Each point is reached from the start by the listed moves, each made once or not at all, plus a little noise. Is the number of moves made odd or even? Then give how often each move was made.

Moves:
(1): [.62,.03,-.27,.03]
(2): [.03,.93,.11,-.31]
(3): [.32,-.01,.79,.06]
Start: [.03,-.30,.06,-.07]
Points:
[.05,-.31,.05,-.08] -> even (0, 0, 0)
[.38,-.35,.88,-.03] -> odd (0, 0, 1)
[.35,.62,.90,-.30] -> even (0, 1, 1)

Moves:
(1): [.59,.00,.11,-.05,.06,-.08,.15,.05,-.01,-.02,-.01,.00]
(2): [-.03,.56,.08,.02,.05,.14,.07,.01,-.03,-.01,.01,-.07]
(3): [-.07,-.06,.59,-.01,-.04,.05,-.08,.10,.03,.03,-.02,-.08]
(4): [.03,.01,.02,.39,.04,-.01,.03,-.06,.05,-.06,.08,-.02]
(5): [-.04,.01,.03,-.04,.45,-.04,-.04,.02,.05,.08,.02,.10]
(6): [.06,-.15,-.02,.07,.04,.59,-.02,.00,-.06,-.02,.09,.11]
(7): [-.12,-.03,.02,-.03,.02,.00,.51,.00,.08,.01,-.04,-.10]
(8): [-.02,.02,-.06,.08,-.02,-.04,-.01,.39,-.06,.03,.02,.02]
(9): [.03,.05,-.03,-.01,-.07,.01,-.06,.01,.37,-.04,.01,.04]
(10): [.03,.02,.02,.05,-.07,-.03,-.01,-.04,.01,.38,.03,.04]
(11): [.01,.00,-.01,-.12,.00,-.05,.00,.01,-.02,-.05,.44,-.07]
Start: [.14,-.13,.23,.07,.40,.18,-.07,.24,-.36,-.02,.14,.14]
Points:
[.69,-.26,.30,-.09,.48,.64,.52,.32,-.03,-.15,.65,.13] -> odd (1, 0, 0, 0, 0, 1, 1, 0, 1, 0, 1)
[.07,.25,.28,-.02,.50,.89,.49,.26,-.42,-.09,.64,.02] -> even (0, 1, 0, 0, 0, 1, 1, 0, 0, 0, 1)
[.65,.46,.93,.05,.33,.17,-.01,.79,-.07,.30,.63,.06] -> odd (1, 1, 1, 0, 0, 0, 0, 1, 1, 1, 1)
[.09,.47,.30,.54,.94,.22,-.04,.61,-.33,.02,.27,.18] -> even (0, 1, 0, 1, 1, 0, 0, 1, 0, 0, 0)

Moves:
(1): [.49,-.07,-.04,-.26,.04,-.05,.28,.16,-.15,.00,.09,-.10,-.09,-.22,.08,.02,-.04,-.03,.04,-.14]
(2): [.11,.39,-.01,-.06,-.07,.03,-.22,.16,-.12,-.16,-.03,.02,-.04,.01,.02,-.07,.05,-.07,-.03,-.01]
(3): [.14,.17,.38,-.09,.16,.10,.01,-.07,.12,-.01,-.01,-.09,.00,.14,-.10,.07,.05,-.08,-.16,-.01]
(4): [.12,.07,.03,.29,-.05,.09,.06,-.09,.15,.02,.07,-.06,.02,-.02,.06,.11,.04,-.03,-.01,.06]
(5): [-.08,.04,-.13,.17,.37,.13,-.04,-.05,-.07,.09,-.01,.19,.02,.02,-.04,.07,-.02,.08,-.01,.05]
(6): [.00,-.07,-.03,-.04,-.04,.43,.20,.03,.01,.03,-.02,.19,-.25,.00,-.05,-.17,-.16,-.07,.04,.11]
(7): [-.03,.17,-.05,-.04,.02,-.09,.35,-.06,.05,-.04,.12,-.02,-.05,.03,.10,.00,.06,-.03,-.08,.06]
(8): [-.14,.06,.14,.12,-.01,-.01,.03,.22,.08,.14,-.07,-.12,.09,-.04,-.04,-.01,-.08,.10,.03,.06]
(9): [.03,.03,-.03,-.04,.01,-.10,-.04,-.01,.24,-.04,-.01,.07,.03,-.01,.04,.00,-.05,-.03,.00,-.03]
(10): [.02,.19,-.01,.07,-.08,-.18,.01,-.21,-.03,.23,-.11,.00,-.09,-.04,-.14,-.01,-.08,-.19,-.05,-.05]
(11): [.04,-.03,-.07,.01,-.03,-.03,-.09,.06,-.04,-.08,.37,-.02,.06,-.03,-.09,.08,-.11,-.14,-.09,-.03]
(12): [.06,-.16,.11,-.01,-.03,-.10,.03,.14,-.11,-.11,-.05,.25,.13,.09,-.03,-.02,-.07,-.08,.09,.10]
(13): [.06,.04,-.07,-.10,.00,.03,.03,-.11,.03,.02,-.01,-.05,.28,-.08,.10,-.10,.06,-.03,-.11,.09]
(14): [.15,-.04,-.15,-.02,.02,.10,.02,.10,-.06,-.01,-.04,-.08,.11,.33,.06,.02,-.16,.03,-.07,-.02]
(15): [-.04,-.04,.06,.04,.02,.09,.01,-.05,-.03,.13,.12,.10,.02,.06,.25,-.10,-.04,.08,-.11,-.03]
(16): [-.06,.06,.10,-.07,-.06,.13,-.02,.03,.02,.04,-.09,.08,-.07,.02,.09,.31,-.10,-.09,.06,.11]
(17): [.09,-.11,-.02,-.01,-.16,.04,-.02,.25,.13,.12,.09,.08,-.06,.10,-.07,.14,.27,-.13,.00,.07]
(18): [.05,.02,.08,-.03,-.12,.10,.12,.02,-.02,.07,.03,.08,.22,.06,-.09,.16,-.03,.26,.09,-.18]
(19): [.01,.05,.12,-.19,.03,-.04,-.09,.07,.04,.08,-.03,.00,.09,.15,-.01,-.08,-.04,-.03,.43,.08]
(20): [.09,-.06,.03,-.15,-.09,.00,-.08,.03,-.05,.06,.08,-.01,-.06,.06,-.10,.00,-.04,.28,-.04,.31]
Start: [.01,.09,.05,-.15,-.01,.05,.00,-.06,.07,-.08,.13,.12,-.01,.12,-.18,.05,.04,.01,.04,-.18]
Points:
[.75,.22,.58,-.40,-.06,.81,.42,.13,.18,.28,.65,.02,-.02,.02,.02,.29,-.37,.00,-.33,.37] -> even (1, 0, 1, 1, 0, 1, 0, 1, 0, 0, 1, 0, 1, 0, 1, 1, 0, 0, 0, 1)
[.89,.35,.64,-.52,-.25,.50,.56,.61,.27,.44,.87,-.07,.27,.76,-.01,.76,-.15,.19,.13,.18] -> odd (1, 0, 1, 1, 0, 0, 1, 1, 0, 0, 1, 0, 0, 1, 1, 1, 1, 1, 1, 1)
[.94,.58,-.13,-.30,-.12,.51,.42,.43,.17,.21,.52,.48,.02,.54,.22,.74,-.01,.33,-.11,.08] -> even (1, 1, 0, 1, 1, 0, 1, 0, 1, 0, 0, 0, 0, 1, 1, 1, 1, 1, 0, 1)
